Each point is reached from the start by the listed moves, each made once or not at all, plus a little noise. Say if it took an odd or an even number of moves. Then give how often each move was made.
In the rows, zero is written as 128.

Moves:
(1): [111 186]
(2): [73 87]
Start: [137 125]
Points:
[135 127] -> even (0, 0)
[120 184] -> odd (1, 0)
[79 82] -> odd (0, 1)

Moves:
(1): [138 138 118  86 140  92 115]
(2): [146 165 188 158 171 153 125]
(3): [114 107 123 129  71 174 196]
(4): [171 153 130 146 153 144 143]
Start: [152 136 123 150 124 111 146]
Points:
[148 121 111 109  77 119 200] -> even (1, 0, 1, 0)
[207 187 171 158 144 164 214] -> even (1, 1, 1, 1)
[156 154 174 181 112 181 214] -> even (0, 1, 1, 0)

Moves:
(1): [169  98 120 121 117 191 121 104 130 125 103 171]
(2): [100 149 131 134 166 139 123 135 113 126 122 121]
(3): [159 149 145 115 130 131 114 120 130 130 149  96]
(4): [123 129 129 141 113 112 102 132 116 115 115  95]
(5): [143 111 183 112 118  69 115  98  51 123 114 114]
(6): [ 67 152 136 124 151 122 149  98 148 118 119  76]
(7): [161 139 126 140 140 134 166 140 120  92  75 146]
(8): [ 75 103 139 110 158 170 130 166 229 143 131 124]
(9): [141 100  73 111 174 152 130 129 153 132 106 150]
Start: [ 99 132 106 159 111 136  75 138 138 131 115 163]
Points:
[115 176 123 152 175 212 107  95 140  80  42 133] -> odd (1, 1, 1, 0, 0, 1, 1, 0, 0)
[123 149  72 148 207 219  83 101 152  72   7 121] -> odd (1, 1, 1, 1, 0, 1, 1, 0, 1)
[134 113 185 134 159 185  49 137 130  89  27 133] -> odd (1, 1, 1, 1, 1, 0, 1, 1, 0)
[ 89 101 173 151 128 109  76 162 145  92  38 129] -> even (0, 0, 0, 1, 1, 0, 1, 1, 0)
[150  86 152 149  76 122  27  88  50 110  63 159] -> odd (1, 0, 0, 1, 1, 0, 0, 0, 0)
[ 84  76 135  82 193 201  65  87 212 134  66 125] -> even (1, 0, 1, 0, 1, 1, 0, 1, 1)

Moves:
(1): [114 132 141 146 141 110 111 121 107 129 134 122 140]
(2): [137 110 119 125 137 105 109  98 135 125 117 126 150]
(3): [144 135 154 110 111 111 126 155 127 136 128 118 128]
(4): [125 115 137 145 134 106 152 125 146 147 117 145 128]
(5): [145 124 122 154 178 128 125 158 134 144 138 107 119]
(6): [121 142 119 119 144 135 126 151  94 141  73 122 107]
(7): [122 155 140 104 125  91 111  96 166 130 135  92 123]
(8): [112  93 130 120 105 127 126 121 112 122  87 135 110]
(9): [153 128 132 122 125 137 139  97 110 155 155 139 104]
(10): [ 91 136 147 142 117 126 123 143 148 144 131 146 137]
(11): [144 108  86 143 102  93 120 160 140 120 150 145 119]
(12): [113 125 126 123 146 106 125 141 105 140 143 136 129]
Start: [118 119 128 115 124 129 140 133 119 126 115 139 116]
Points:
[ 85 134 199 118 121  11 105 103 180 168 109 120 153] -> even (1, 1, 1, 1, 0, 0, 1, 0, 0, 1, 0, 0)
[129  64 105 131 149  38 143 249  79 180  56 151  59] -> odd (0, 0, 1, 1, 1, 1, 0, 1, 0, 0, 1, 1)
[142 120 143 129 195  78  99 176  75 159  64  95 121] -> odd (1, 1, 1, 0, 1, 1, 0, 0, 0, 0, 0, 0)
[114 123 158 144 210  57 138 216  62 194  81 121  99] -> even (1, 0, 1, 1, 1, 1, 0, 0, 0, 0, 0, 1)
[ 68  75 145 170 185  70 116 154  98 181  17 148 108] -> odd (1, 1, 0, 1, 1, 1, 0, 1, 0, 1, 0, 0)
[130 123 116 119 111  67 112 208  75 139  89 135  99] -> even (1, 0, 1, 0, 0, 1, 0, 0, 0, 0, 1, 0)
[111 135 176  90 133  88 120 158 111 201  67 103  47] -> odd (0, 0, 1, 0, 1, 1, 1, 1, 1, 1, 0, 0)
[ 83  64 100 156 134  69 118 216 117 156 125 168  88] -> odd (0, 0, 0, 0, 1, 0, 0, 1, 0, 1, 1, 1)

Moves:
(1): [ 97 150 144 135 138 116  97 125 160 138 141 124 128 126 130 136 122 135
 163 118 122 138]
(2): [143 131 129 138 146 122 130 118 145 114 161 150 131 129 129 146 141 113
 152 126 157 119]
(3): [132 114 126 115 115 139 129 125 127 145 138 135 139 136 125 111 129 112
 124 127 113 124]
(4): [139 133 123 130 133 127 144 113 129 123 140 155 122 128 114 141 150 125
 129 117 148 105]
(5): [116 114 118 135 104 144 111 128 117 133 127 114 138 142 144 133 132 131
 124 118 130 140]
(6): [127 117 115 122 130 144 142 108 147 139 131 153 127 122 113 114 115 126
 111 138 133 135]
(7): [130 145 133 149 147 126 136 118 145 111 115 122 137 124 137 155 112 120
 120 147 131 126]
(8): [152 143 126 141 140 121 143 117 135 116 127 143 132 114 125 166 101 118
 103 113 106 146]
(9): [126 107 128 130 134 130 119 120 130 136 127 116 121 136 132 121 131 130
 130 150 139 114]
(10): [116 127 146 148 117 114 144 133 101 132 141 124 144 141 165 147 131 117
 144  89 129 132]
(11): [130 133 112 124 129 137 132 112 135 128 102 133 113 130 108 125 110 121
 120 162 125 143]
(12): [116 130 139  98 160 129 131 125 148 138 139 117 122 121 130 122 117 116
 117 128 112 136]
(13): [145 126 121 120 128 119 134 115 132 135 141 142 131 120 121 113 148 132
 119 118 121 128]
(14): [132  91 113 152  97 170 116 104 137 148 140 144 134 109 145 122 140 107
 137 130 146 123]
(15): [141 114 126 118 130 119 137 140 137 120 119 120 120 131 123 123 138 141
 128 145 125 120]
(16): [142 120 134 122 136 108 116 148 126 127 123 134 140 133 122 133 152 129
 136 134 134 116]
(17): [128 122 126 126 119 133 127 122 129 127 121 124 121 128 145 133 113 123
  94 134 132 129]
(18): [141 125 139 147 123 147 128 130 125 124 126 131 126 132 143 141 136 132
 121 139 150 119]
(19): [105 127 139 124 116 145 119 110 122 120 127 134 120 125 128 113 124 134
 134 116 134 136]
(20): [120 130 133 144 136 142 121 130 132 121 109 127 118 137 147 124 121 139
 119 133 136 118]
Start: [119 130 120 139 110 126 105 121 117 138 107 137 125 111 133 125 118 120
 118 134 117  97]
Points:
[149  83 127 149 126 150 127  70 154 146 130 130 134 143 198 157 120  71
  77 180 147  89] -> even (0, 1, 1, 0, 1, 0, 1, 0, 1, 1, 1, 1, 1, 0, 1, 0, 1, 1, 0, 0)
[107  53  84 130 104 210 103  21 188 167  95 152 108  89 133  85 106  97
  79 206 135 116] -> even (0, 0, 0, 0, 1, 1, 1, 0, 1, 0, 1, 1, 1, 1, 1, 0, 0, 0, 1, 0)
[169 118 114 187 131 111 152  92 139 115 102 190 154 121 163 194 139 118
  72 104 131  83] -> even (0, 0, 0, 1, 1, 1, 1, 1, 0, 1, 0, 0, 1, 0, 1, 1, 0, 0, 0, 1)
[107 118 125 223  90 165  70  81 153 156  92 157 169 121 199 197  89  70
 129 124 110 123] -> even (1, 0, 1, 0, 1, 0, 1, 1, 0, 1, 1, 0, 0, 1, 0, 1, 0, 0, 0, 1)
[135 142 129 151 230 113 103  75 249 118  94 168 107 105 120 182  71 100
 110 220 130  99] -> odd (1, 1, 0, 0, 0, 1, 1, 1, 1, 0, 1, 1, 0, 0, 1, 1, 0, 0, 0, 1)

Moves:
(1): [130 107 136 125 126 136 146 126 121 106 120 137 116 132 100 133 131 127
 154 138 136 137 139 128 145]
(2): [131 142 108 144 133 135 139 116 131 122 115 128 129 118 135 128 124 129
 128 126 134 121 128 126 130]
(3): [128 132 121 135 117 133 138 127 122 141 135 120 134 134 116 138 121 114
 121 125 125 135 130 124 102]
(4): [128 132 116 125 117 128 124 130 127 122 134 139 121 137 121 123 136 120
 112 151 136 125 125 136 123]
(5): [131 125 127 123 108 141 142 132 121 120 110 142 115 114 149 119 128 142
 101 140 132 128 137 114 140]
(6): [118 128 114 141 134 119 139 117 121 134 121 126 127 132 137 122 125 134
 123 128 115 122 133 138 132]
(7): [110 117 139 131 134 134 108 106 126 105 122 142 140 116 128 109 124 121
 105 132 125 103 125 139 146]
(8): [134 128 112 126 126 139 124 135 140 124 133 106 109 121 122 141 124 146
 141 123 156 119 124 131 120]
(9): [116 145 128 139 128 122 127 133 126 124 124 135 141 143 123 136 125 126
 132 138 135 119 147 109 130]
(10): [140 121 143 141 124 125 127 130 123 113 131 130 128 116 135 126 123 109
 109 126 120 120 129 128 122]
(11): [118 130 125 122 135 128 142 140 119 147 127 124 120 138 108 125 117 125
 141 123 153 111 113 158 125]
(12): [123 145 138 126 124 130 124 129 116 127 124 134 132 134 135 128 119 140
 140 126 123 121 143 136 135]
(13): [125 123 141 139 138 125 137 115 141 116 114 124 137 149 117 126 126 134
 126 127 131 126 136 127 123]
(14): [118 137 120 145 123 125 156 124 128 137 139 131 122 135 123 137 136 133
 126 126 143 141 139 140 124]
(15): [140 123 125 133 130 116 125 126 151 144 109 114 132 128 123 133 133 142
 128 119 124 129 153 140 128]
(16): [138 122 134 131 114 135 112 131 125 141 125 132 114 134 127 127 135 128
 113 143 129 133 130 136 135]
(17): [111 126 122 129 113 105 122 141 130 130 129 118 125 130 131 116 125 132
 120 115 112 149  99 121 139]
(18): [125 142 116 118 125 143 128 142 146 130 126 130 120 125 107 131 137 139
 128 133 125 125 126 127 115]
(19): [138 108 120 128 122 115 121 129 141 116 155 139 149 141 118 132 133 157
 115 117 117 136  97 106 112]
(20): [124 111 117 134 135 132 142 120 112 114 147 137 123 147 119 118 125 136
 108 116 141 141 131 127 119]
(21): [129 130 125 138 126 126 116 132 129 132 127 114 146 135 132 115 145 129
 139 128 124 113 131 125 134]
(22): [112 122 133 136 133 131 128 102 132 144 118 147 128 121 135 121 128 114
 116  78 121 123 115 143  91]
(23): [150 136 133 127 131 123 127 130 101 110 141  99 142 130 126 144 148 127
 111 134 135 130 112 126 131]
(24): [138 139 135 107 114 128 126 126 140 140 130 131 122 137 128 144 127 127
 142 130 122 109 136 109 140]
Start: [126 115 109 135 126 127 135 119 126 122 134 127 137 117 117 120 134 116
 116 132 139  92 130 129 126]
Points:
[116 138  79 134  74 111 162 143 166 151  97 101 111 168  75 141 116 145
 102 143 186  63 151 116 117] -> even (0, 0, 1, 1, 1, 0, 0, 1, 1, 0, 1, 0, 1, 0, 1, 0, 1, 0, 0, 0, 0, 0, 0, 1)
[122 162  86 187  51 122 170 120  89 153 127 127 129 147 113 128 160  80
  36 124 168  59 110 130 103] -> even (0, 1, 1, 1, 1, 0, 0, 0, 1, 1, 1, 0, 0, 1, 0, 1, 1, 0, 0, 0, 1, 1, 1, 1)
[166 126 101 163  81 163 130  93 135  61  68 106 117 129  91 123 171 163
  68 189 158   7 189 147 179] -> even (1, 1, 0, 1, 1, 1, 1, 1, 0, 1, 0, 1, 1, 0, 1, 1, 0, 1, 0, 0, 1, 0, 1, 1)
